Every row gives one point. Two turns around zero, p and q, are shown by what they do to some points. Where does a point land after both, in the order given? Backwards means that the second turn is done in reverse. Each puzzle has new turns, and all numbers are rounded.

Turn p:
[ 0.23 -0.24] -> [ 0.33 -0.04]
[-0.25  0.12] -> [-0.27 -0.07]
[-0.15 -0.41] -> [ 0.15 -0.41]
[0.10 0.22] -> [-0.06  0.23]
[0.07 0.31] -> [-0.15  0.28]
Turn q:
[0.05 0.20] -> [-0.09  0.19]
[ 0.17 -0.02] -> [0.14 0.09]
[-0.35 -0.16] -> [-0.17 -0.35]
[-0.32 -0.11] -> [-0.17 -0.29]
[0.44 0.08] -> [0.29 0.34]
Where do these land?
q, then p backwards: [0.02 0.09] -> [0.02 0.09]
p, then q: [-0.32  0.03] -> [-0.09 -0.31]
p, then q backwards: [ 0.45 -0.26] -> [ 0.45 -0.26]
q, then p: [-0.15  0.14] -> [-0.16 -0.12]

Turn p:
[-0.10  0.14] -> [-0.15  0.08]
[ 0.41 -0.15] -> [0.43 0.06]
[-0.31  0.01] -> [-0.28 -0.14]
Turn q:
[-0.33 -0.12] -> [-0.32 -0.15]
[ 0.11 -0.28] -> [ 0.14 -0.27]
[0.32 0.11] -> [0.31 0.14]
[-0.10  0.29] -> [-0.13  0.28]
Where do these land?
q, then p backwards: [0.16 0.16] -> [0.21 0.09]
p, then q: [ 0.14 -0.03] -> [0.13 0.05]
q, then p: [ 0.18 -0.26] -> [ 0.29 -0.12]
p, then q backwards: [-0.48  0.14] -> [-0.50 -0.05]

Turn p:
[ 0.32 -0.02  0.17] -> [0.15 0.09 0.32]
[-0.34  0.25 -0.12] -> [-0.06  0.10 -0.42]
[ 0.28 -0.32  0.25] -> [-0.08 -0.06  0.48]
[-0.22 -0.14 -0.48] -> [-0.02 -0.43 -0.33]
[-0.13  0.08  0.20] -> [-0.14  0.21 -0.02]
[ 0.09  0.16 -0.02] -> [ 0.16  0.09 -0.03]
Turn q:
[-0.09 -0.09 -0.41] -> [ 0.22 -0.03 -0.37]
[-0.09  0.04  0.36] -> [-0.30 -0.06  0.21]
[-0.14  0.21  0.21] -> [-0.30  0.12  0.06]
[-0.02 -0.28 -0.35] -> [ 0.30 -0.20 -0.27]
[0.33 0.12 0.20] -> [0.07 0.17 0.36]
Where do these land?
p, then q: [-0.12  0.20  0.24] -> [-0.14  0.28 -0.11]
q, then p backwards: [ 0.12 -0.32 -0.07] -> [ 0.21 -0.07 -0.27]
p, then q backwards: [ 0.34 -0.17 -0.23] -> [ 0.22 -0.38  0.04]
p, then q: [-0.34  0.29  0.06] -> [ 0.04  0.28 -0.35]

Turn p:
[ 0.14  0.42 -0.23 -0.11] -> [0.05 0.16 0.04 0.48]
[-0.14  0.17  0.24  0.29] -> [-0.38 -0.20  0.08  0.02]
[-0.15 -0.16 -0.21 -0.03] -> [ 0.06  0.10 -0.27 -0.09]
[-0.01 -0.12  0.51 -0.10] -> [-0.13 -0.03  0.39 -0.34]
[ 0.16 -0.32 -0.32 -0.05] -> [ 0.40 -0.03 -0.25 -0.08]
Turn q:
[ 0.25 -0.38  0.04  0.29] -> [-0.34 -0.40 -0.02  0.12]
[ 0.19  0.25 -0.06 -0.05] -> [0.22 0.00 0.19 0.13]
[ 0.05  0.29  0.23 -0.28] -> [0.09 0.33 0.32 0.01]
[-0.24 -0.29 -0.02 -0.29] -> [-0.12  0.06 -0.08 -0.45]
[-0.24  0.12 -0.19  0.33] -> [ 0.14  0.00 -0.40  0.19]
Where do these land?
q, then p: [-0.18  0.05 -0.10 -0.52] -> [0.17 0.32 0.41 0.14]
q, then p: [-0.25 -0.01  0.06  0.00] -> [-0.02  0.15 -0.08  0.19]
p, then q: [ 0.00 -0.04 -0.54  0.22] -> [ 0.24 -0.49 -0.20  0.05]
p, then q: [ 0.16 -0.31  0.15 -0.07] -> [-0.09 -0.03  0.34 -0.16]
q, then p: [-0.06  0.11  0.05  0.30] -> [-0.07 -0.19 -0.23  0.13]
p, then q: [0.33 0.20 0.38 0.08] -> [-0.53  0.13  0.03  0.07]

Turn p:
[ 0.03 -0.15  0.63 -0.01] -> [-0.11 -0.13  0.61  0.13]
[ 0.08  0.13 -0.28  0.33] -> [ 0.23  0.28 -0.25  0.12]
[-0.20 -0.19  0.21 -0.07] -> [-0.23 -0.17  0.15  0.14]
[ 0.16  0.01 -0.42 -0.10] -> [ 0.21 -0.07 -0.37 -0.17]
[-0.07  0.20 -0.15 -0.16] -> [-0.10  0.08 -0.16 -0.23]
Turn q:
[0.05 0.17 0.03 0.16] -> [0.07 0.13 0.17 0.07]
[-0.27  0.06 -0.17 -0.16] -> [-0.32  0.09 -0.15  0.03]
[ 0.27 -0.09  0.36  0.03] -> [ 0.33 -0.12  0.14 -0.26]
[ 0.06 -0.67  0.09  0.32] -> [ 0.13 -0.72  0.12  0.11]
[-0.17  0.31 -0.07 -0.17] -> [-0.21  0.33 -0.06 -0.05]
[ 0.06  0.22 -0.24 -0.19] -> [-0.01  0.29 -0.23  0.09]
Where do these land?
p, then q: [-0.07  0.22 -0.02  0.38] -> [0.05 0.36 0.21 0.13]
p, then q: [-0.09  0.16 -0.22  0.26] -> [0.00 0.29 0.03 0.26]
q, then p: [-0.32 -0.29  0.31 -0.57] -> [-0.40 -0.50 -0.37 -0.25]
q, then p backwards: [0.27 0.04 0.09 0.05] -> [ 0.28  0.02 -0.03  0.09]
q, then p backwards: [-0.13 -0.35  0.03 -0.14] -> [-0.09 -0.18 -0.13 -0.32]
q, then p: [ 0.38  0.08 -0.01  0.20] -> [ 0.38  0.09  0.19 -0.04]
q, then p: [-0.05  0.14 -0.18 -0.18] -> [-0.06  0.19 -0.21 -0.06]
